Each row of a before or after table is a point. The points were changed in one or more steps. Then noise was added and the rows were shuffled. The steps act on columns, c1 being the first. Write out the steps. A step turns or swaps two columns, mirrors them in a line or flattens them onto one, adds a multiple of one to another, or multiplies or shifts one. Angles are multiples of 10 degrees, from the lower column toward the higher: turns from -170 to 170, lines from 10 to 170 but not 90. Use the fewest steps. Two steps may share a column if one is a turn and the other turns, adds or multiplies; they go together, in the order done. Otherwise the lowest column goes first.
(in the rows, 128 means zero)

Before (13 x 2)
[[125 160]
 [160 173]
 [162 124]
 [125 120]
 [180 108]
 [157 200]
 [177 123]
 [169  84]
 [151 197]
 [122 161]
 [ 91 127]
 [170 170]
 [138 174]]
After (13 x 2)
[[151  99]
 [141  80]
 [157 147]
 [149  58]
 [123  71]
 [ 75 110]
 [147 102]
 [ 73 147]
 [102 120]
 [124 135]
 [135  53]
 [117  70]
 [ 74 115]]
Steps: turn c1 and c2 by -150 degrees

Before (9 x 6)
[[ 84 100 130 109  88 100]
 [105  96 169  68  85 153]
 [105 113  93  89  56 153]
 [167 156 170 155 118 118]
 [100 168  81 163  76 139]
 [149  90  90 187 149 160]
 [168 182 103 143 177 182]
 [124  94 162  72 129  96]
 [105 132 200 138 156 100]]
After (9 x 6)
[[ 89 158 149 158  59 162]
 [ 87 131 107 163  91 105]
 [134 123  59 124 155 100]
 [ 91 111 167  83  75 138]
 [131  61 168 127 152 167]
 [184 118 100  89 114 117]
 [148 142 169  73 176 184]
 [138 161  89 180 130  95]
 [124 168  83 187  93 159]]
Steps: mirror c1 and c3 in the line at 10 degrees; mirror c2 and c4 in the line at 150 degrees

Before (10 x 12)
[[111 106 135 112 143 135 159 120 106 135 138  40]
 [135  94 160 106 245 190 150 127 148 120 152 136]
 [148 119 142 115 162 124 160 107 128 140 131 118]
 [111 135  95 129 136 122 157 135 145 121  86 150]
 [ 98 227 158 123 135 158 132 117 143 134 160  87]
 [108 109 130 120 128 115 106 134 143 146 112 145]
 [139  91 159 108 164 117 156 121 148 112 165  86]
 [ 98 106 162 122 151 121 139 123 125 118  92 146]
 [136 128 150 165 126 118 139 142 148 139 167 157]
 [100 106 157 108 128 118 158 149 142 152 159 151]]
After (10 x 12)
[[103 156 171 107 104 157 123 121 104 153 160  91]
 [105 119 128 127 161 126 115 134 120  89 120 149]
 [102 142 133 105 100 148 110 152 146 143 165 156]
 [103 150 147 113 121 131 107 119 140 149 118  38]
 [148 144 133 118 130 145 133 132 141 102 140 144]
 [ 98 133 166 114 119 136 124 108 140 130 134 120]
 [119 122 127 167 107 139 135 138 128 148 167 163]
 [103 188 249 104 115  90 127 130 112 140 156 134]
 [131  58 140 122  98  49 112 118 128 145 161  87]
 [124 141 159 123  95 140 111 123 117  97 104 146]]
Steps: multiply c1 by 0.4; turn c1 and c7 by 110 degrees; turn c2 and c6 by -150 degrees; turn c3 and c5 by -80 degrees; turn c9 and c10 by -110 degrees; turn c10 and c11 by -60 degrees

Before (10 x 20)
[[110 112  89 108 145 127 121 103  92 152 186  92 194 108  76 110 169 122
   88 185]
 [159 157 138  82 106 131 154  83 137 163 170 166 100  89 144 142 103 153
  139 132]
 [160 198 114 130  63 149 177 143 178 136 164 135 127  95  97  98 142 107
  162 107]
 [114 143 123 180 125  58 115  92 118 181  92  79 174  92  80 161 117  95
   98 137]
 [128 170 123 111  58 107  86 159 173 104  88 121 124 106  95 178 118 117
  177 179]
 [115 182 138 184  68 142 121  73 136 186 106  73 136 163 130  90  91 142
  128  91]
 [148 156 135 122 120 150 113  60 185 100 185 120 137 151 155 144 174  81
   82 156]
 [158 162 145  92  63  74 109 129 102 129 142 102 115 123 171 111 128 149
  160 103]
 [177 132  91 159 159  96 167 131 151  94 132 112 191  77 130  86 139  97
   94 180]
 [ 81 167 150  94  93 144 160  78 138 165 146 131  94  83 137  91 146 156
   91 142]]
After (10 x 20)
[[120 183 111 187  59 133 124  56 128 193 140  76 140 164 107  90  40  81
  129  86]
 [125 166 147 111  52 130  89 167  84 106 172 123 116 114 114 178 102 118
  184 178]
 [161 158 115  84 106 122 148  98 125 162  87 164  90  80 153 136  64  47
  141 131]
 [117 145 191 177 120 170 118  81 129 179 185  74 129  90 139 156  97 235
   95 143]
 [145 158 103 119 118 122 116  62  56  95  68 121 148 154 160 139 240 196
   75 150]
 [115 105 153 108 142 104 122 111 156 156 128  92 220 119 205 107 221 185
   97 188]
 [ 77 162  98  94  97 140 163  87 123 159 111 133  92  89 135  93 176  38
   94 142]
 [163 159 159  80  72 170 106 137 161 130  81 111  71 127 106 109 127  92
  159  97]
 [181 124 177 162 161 116 170 121  96  95 120 111 197  74 126  85 156 194
   96 175]
 [157 204 115 132  61 105 177 135  73 134 125 127 155  97 174  93 162 131
  171 109]]
Steps: turn c3 and c6 by 130 degrees; add -1 times c6 to c13; add -0.3 times c4 to c8; turn c9 and c18 by -160 degrees; multiply c18 by 3; turn c11 and c15 by 130 degrees; multiply c17 by 2.5
